Each wall is flat, endless, passes through zero and stands at right angles to its row. A trip goes straight from one point to another. Which walls does it cross, in order?

Walls:
(1): [-40  -5 -71]
(2): [ 19   7 -57]
(3): [-4 30 17]
(4): [-3 12 72]
(5): [ 37 -32 -28]
(6): [-41  56 -41]
(7): [ 9 30 35]
(8): [-75  20  34]
Trips:
[-20  10 -26] to [-75 -28  -5] -> 2
[ 81 -83  -1] to [  3 -57 -51] -> 1
[ -1 -73  15] to [38 -8 14] -> 7
[-18 -18  47] to [-1 20 85] -> none
[-31 -20 -23] to [-17  41  -3] -> 5, 3, 7, 4
[-40  55 -26] to [-25 -48  38] -> 2, 4, 7, 6, 3, 1
[-64  -6  49] to [-20 -42 -46] -> 1, 7, 3, 4, 5, 2, 8

Walls:
(1): [ 24 -46  65 -11  -4  16]
(2): [ 32 -24  -2 -48 -73 -26]
(3): [ 18  23 -22   7  75 -43]
(4): [ 20   9  70 -73  28  28]
(5): [-25   3 -37  37  47 -17]
(6): [-16  31  31 -70  94  21]
(7): [  8 -44   8  -5 -43  11]
Trips:
[  2  11 -23 -35  57  12] to [ 24 -14  13 -38  -2 -10] -> 1, 5, 2, 7, 3
[ 18 -84  25  17 -67  17] to [ 45  -3  54   7 -91  20] -> 4

Walls:
(1): [-31  19 -29 -43  30  17   1  -9 -56]
(2): [-41 -37  71   7   0 -50 -50  31 -46]
(3): [ 28  -6 -22  26  20   6  -7  16 -21]
(4): [-62 -34 -13 -44  -5 -42 -25  30   2]
(5): [ 26 -30  36   2   4   1   9 -13   4]
(6): [ 48  30 -18  -3  -6 -36  35  30 -27]
(7): [ -3 -48  -8 -31  25   1 -42  -1 -36]
(8): [  1  39  11 -15 -26   6 -17 -48  10]
Trips:
[ 11  40 -48 -25  78 -60  -3  21  -1] to [ 12  13 -13  26 -20  -5   2  -1   1] -> 7, 4, 1, 8
[ 12  72  32   8  -4  35 -24  29  16] to [ 30  58  11  54 -30 -13 -51  32 -10] -> 3, 2

Walls:
(1): [-92   0  17 -48 -22  20  26  35  38  27 -64  27]
(2): [ -80    4   81   -2 -119  -35   16   24  -34   34  -53   44]
(3): [-31 -42  42 -42  -9   4  47 -27  11 -39 -11 -59]
(4): [ 60 -34 -31  14 -18  29  40 -60 -38 -36 -20 -16]
(5): [ 15 -32   7 -15  37  21  55  24 -53  -4 -36  -1]
(6): [ 18 -79  53  19  30  -7  39 -12  26 -49  52  12]
(7): [ -8  43 -15  39  41  69 -44 -41 -53  28 -15  62]
(8): [-18  68 -31 -60  19  49 -20  -4 -25   7  31 -15]
(9): [ 37  40  18  13 -30  34   6 -64  28  60 -44 -68]
(10): [-16 -43 -22 -37 110  -3 -32  13  -4  -3  34  36]
(11): [  -4   -2 -102  -17   -5  -21  -27   11  -73   10    3   -2]
Trips:
[ -38  -10 -104   14   70    2   -2   35    9  -36 -100   -7] to [ -6  50  -1 -12  -6  31  99  49 -23  -6  25  75] -> 4, 2, 10, 11, 6
[ 33 -55   6 -44   5  40 -81  48  12  -4  11  -2] to [ 48  15 -21 -13 -93  -1  19  64 -72  54   0  -9] -> 5, 6, 2, 10, 4, 9
[ 83  56 -17  16 -42 -36 -35  27  83  28  -9  26] to [ 38   9  76  39  28  48   9  18  -5   6 -48   8] -> 7, 2, 5, 6, 4, 1

Walls:
(1): [ -4  10  27  12  31 -18 -21   7  32 -18  -8  30  28  24]
(2): [  0 -23 -30 -27  18 -12 -12   5 -49 -16  53  15  22   7]
(3): [  6 -20 -11 -35  11  12 -26  22 -29 -13  45  42  13 -16]
(4): [ 11 -28  -1 -34 -18  63  44 -12   5   6   2   0  -7  16]
(5): [ 62  18  -8  50 -13  10  44   7 -28 -50 -42 -22   0 -55]
(6): [  22  -25  -18  -37   -1   15    3   39  -19  -17   55   36 -121  -13]
(7): [  7  30  -7 -28  -9  24   6  11 -24  18  55   5  21  18]
(8): [-10  -9   1  12  -3 -29  43  34 -16   5 -17  51  -3  17]
Trips:
[ 17  27   9  20  39 -22  16 -49 -23  36   2  30  29  15] to [-10 -45 -28   1  -9 -22 -31 -16 -29   9 -34 -16  -1  20] -> 7, 1, 8
[-38   9 -15   0 -18 -26 -32 -33 -30  43  11  10 -10  -2] to [-28   4   0 -93 -65  -3  -1  61 -42  -8   5  14 -36 -30] -> 6, 8, 4
[ 43 -16 -52 -18  17  22  -1  -5  62 -12  12 -22 -13 -15] to [ 44  -5 -44 -22 -33  15  17 -14  24   4  10  10   3 -37] -> 7, 2

Walls:
(1): [ 28 -25   6 -50 -63 -25  28   4  -9 -10  45 -63  15  19  34 -15 -43  19
 -13  56]
(2): [-39  18  44 -23   8 -23 -15  12 -34  38 -39  35 -42  -8 -25   1  33  17
  -1  25]
(3): [ 24 -14  23  17  61  11 -16 -11  58  59 -17  22  12  24 -12  52  53 -14
 -57 -36]
(4): [-60 -54  45  21  -8  74 -40  74  33  19 -18 -23  15  22 -35  11  12   5
  83  -8]
(5): [ 36  85  15 -33  15   5  27  36  33   5 -25  71 -24 -31 -30  14  28 -39
 -14   2]
(6): [  4 -11   6  39 -30   8 -11  16  30  25  18 -42 -34 -46  12 -10 105 -28
   0  68]
(7): [ 84 -22 -41 -67  -5  31 -16 -31  -4  26 -38  -6  16 -22 -24  23  41  18
 -36 -11]
Trips:
[ 41  49   8  32  -5 -35 -32 -20 -18 -18  35 -21   9  22   2  19 -36   0
 -34 -31] to [ 35 -16  28   0  41  41   1  16  10  23   4  -4 -25  20 -29 -61   3  51
 -72  -9] -> 7, 5, 2, 1
[ 54 -74 -37 -14  -1 -65  -2 -38 -18 -24 -23  31 -12 -77 -19  22 -32  14
 -19  -3] to [-48  -4  16 -40 -20  56  34 -25  13  48   8 -39   9 -25  87  66 -11 -41
 -24 -53] -> 3, 4
[  4 -17  40  32 -45  48 -64  -9 -24 -50 -36  -1  17  89  31  25  -1  20
 -69  -9] to [  1  -9  44  18 -66  51  41 -47  21 -57  -5 -29  56  42 -29  54 -21 -14
  15   8] -> 7, 3
[  4 -50  18 -16 -20  14  -9 -20  -2  -2  26 -24  39   0  30 -70 -57 -23
   9 -22] to [-48  -3   6  38 -22  50 -64  30  53  35 -20 -17  46 -20 -60 -17  13  17
 -67  19] -> 6, 3, 7, 1, 2
[ 23 -31 -17   3  11   9  25   9 -22  14  -7  14 -21 -21 -25  31  10 -43
  79 -11] to [-21  15  -8  -2  77  80 -40  -7 -76 -18 -35  20 -44 -44  12 -16 -10 -19
   5  50] -> none
[ -7 -29 -19  53  -7  10  -6  -4 -30 -13 -65  71  34  72 -25 -80  48 -16
  16  -2] to [  8  -9  29  13  18 -15 -62 -55  42  33  47 -26 -26  19 -30  53 -33 -10
  20  14] -> 6, 2, 1
[ -7  -7  -2   2   7 -38 -25 -12  33  -2 -28  -3  78  32  19 -15  28  -8
 -41 -35] to [ 92  58 -47  11 -83  30 -17 -22  59 -12   6   9  16  13   4 -63 -35  39
 -20  69] -> 1, 5, 6, 3

Walls:
(1): [-54 -43 -43  38   1 -38   8  -3 -76  13  24  -3  37  42  53 -13  28 -29
 -25  15   1  21 -41  -7 -60  38 -27 -46 -61  -1  33  -6]
(2): [ 61 -33  89  26  29   1  72 -10  47  80  74  12 -68   8  61 -25   3  22
  12  -4   2 -11  15  56   6 -28 -32  53 -42 -92 -81  12]
(3): [-14 -35 -73 -10  -3 -21  34 -27  18 -20  13  34  -1 -20 -75  25  20   1
   1  50   0  47   6  84   2 -38  16   5 -22 -41 -12 -10]
(4): [-54   0  17   8 -45  10 -20 -69 -23 -62 -65   4  33  81  79  45 -41 -41
  24  10 -65  45 -12   2  -2  16  62 -51 -73   5  94 -56]
(5): [ 45 -35 -72  56  23  21  72 -36  56  25 -67   7  48  40 -28 -34  -6 -36
  52 -20 -11  22 -26  13 -14  46 -15  -9   3  24  54  -2]
(6): [ 73  42 -12  11 -84  17  30  19  34  -9 -10  62  15  37 -67  49   0  55
 -32 -21 -43  40 -82  -4 -51  10  -6 -24  12  33  13 -52]
(7): [-14  -6  50  95   3  17 -37 -19  34  -7  14  13   5  -6  38  36 -21  25
  47   9  55  62 -16 -15  -8 -58  13  85  27  37  73  37]
(8): [-14 -10 -47 -28  -1 -13 -19  -5   3  44   6  19  53 -32  15 -46 -19  -4
  28  44 -20 -17 -18 -30   4  40  -5  62  30 -26  17  30]
(9): [-10  -8  16 -46  16  64 -67  -6 -70  71  25  38 -21  65 -38  32  16   0
   0  21 -39 -50 -20  42 -22 -18 -29  22 -14  41  37  14]
Trips:
[-75 -63  17 -29  33  13 -12  21 -18  30  36  25 -32  30  29 -34 -61  14
  27  29  -7   7   1 -48  31  27  42 -13  79   1 -52 -41] to [ 56 -13   5 -58  25  34 -19 -66  11  -4 -13  -8   8  29  65 -12  36 -35
  43  66  51  55  97  22  42 -52   4   8  31 -39 -73 -25] -> 9, 3, 7, 8
[ -6 -21 -41  37 -17 -45   3  41   0 -59 -26 -52   9   0  22  52  39  47
  35  13   5  31  22  31 -52 -62  -1  34 -36  40   2 -77] to [-18  55  64  -1 -16 -33 -35  44  24 -88  28  46  15   4   1 -29  24 -52
 -18  -2  64 -13 -15  15 -24 -16   3 -10  29  -6  -6 -17] -> 1, 3, 4
